Each row is a point. The points of each table are mixes of a few directions, plus a little noise. Count the directions of each table, and those that both share. Where both have some left over, give the other angles between the two spaces (their principal angles), to ten degrees, smallest first.
In the rows, 128 means zero.

First (4 x 2)
[[ 65 147]
 [195 108]
 [167 117]
 [ 85 141]]
Second (7 x 2)
[[ 87 140]
 [ 42 154]
 [155 119]
 [128 130]
 [ 92 140]
 [194 109]
 [198 107]]
Directions: first 1, second 1, shared 1

First (5 x 4)
[[130 158 154 111]
 [151  88 189 190]
 [125 167 136  94]
 [107  74  16 135]
 [130 152 144 111]]
Second (7 x 4)
[[174  72 144  61]
 [163  82 141  72]
 [ 59 214 107 231]
 [ 99 163 118 173]
 [144 110 135 106]
 [128 127 129 126]
 [131 125 130 127]]
Directions: first 2, second 1, shared 0; angles 90

First (8 x 9)
[[105 143 195  87  30 125  11  92 109]
 [143 118  84 155 192 130 204 151 140]
 [132 125 115 137 148 129 151 135 131]
 [138 121 101 144 167 129 173 142 135]
 [132 126 117 135 145 129 148 134 132]
 [120 133 151 114  94 127  88 116 122]
 [141 120  91 151 183 130 193 148 139]
 [114 138 169 103  67 126  55 106 117]]
Second (8 x 9)
[[136 125 123 131 135 132 132 128 138]
 [ 91 141 167 107  87 105  97 129  79]
 [128 127 128 127 130 129 128 129 128]
 [141 124 114 137 143 138 141 129 147]
 [103 137 155 112 100 112 105 128  93]
 [ 99 137 157 112  98 111 105 130  91]
 [221  97  33 181 228 185 204 125 249]
 [106 137 149 116 105 115 110 130 100]]
Directions: first 1, second 1, shared 0; angles 40

First (11 x 14)
[[146 125  90 150 148 107 106 120 131 101 156  85 125 103]
 [167 158 111  14 169 165  80 121 166 113  85 187 117 167]
 [157 129  81 147 157 105  97 115 132  89 157  81 122  98]
 [116 123 141 133 118 131 139 133 124 139 123 133 130 132]
 [135 121 110 157 134 113 123 121 123 114 153  95 128 105]
 [ 66 117 212 141  66 150 195 154 106 195  91 183 144 165]
 [170 154  92  44 170 147  80 114 161 100 108 157 112 145]
 [121 117 114 188 124 102 134 127 112 120 161  82 131  96]
 [ 31 100 249 182  32 151 236 165  85 226  91 183 157 166]
 [152 142 109  85 154 137 100 121 145 111 118 139 121 137]
 [143 123  94 171 141 102 113 119 123 101 164  75 124  94]]
Second (10 x 14)
[[ 99 154 167 113  65 133 172 118 181 161  66 185 109  77]
 [157 127 116  97 152 126 104 115 150 113 123 131 112  83]
 [199 109 115  91 210 129  70 120 106  99 135  99 114 101]
 [160 148 218  64 166 128 147 133 122 168  97 186 113  89]
 [155  82  60  87 165 133  59 113 153  80 179 120 121  96]
 [134 141 162 108 106 138 143 118 155 148  64 160 106  81]
 [ 99 125 116 198  77 144 149 137 107 132  79  91 134 172]
 [ 82 163 113 193 104  98 171 143 110 131 185 102 160 195]
 [ 99 101 149 128 129 141 139 151  93 146 167 142 156 188]
 [ 94 133  63 209 107 113 130 136 108  97 186  67 158 196]]
Directions: first 2, second 5, shared 1; angles 50
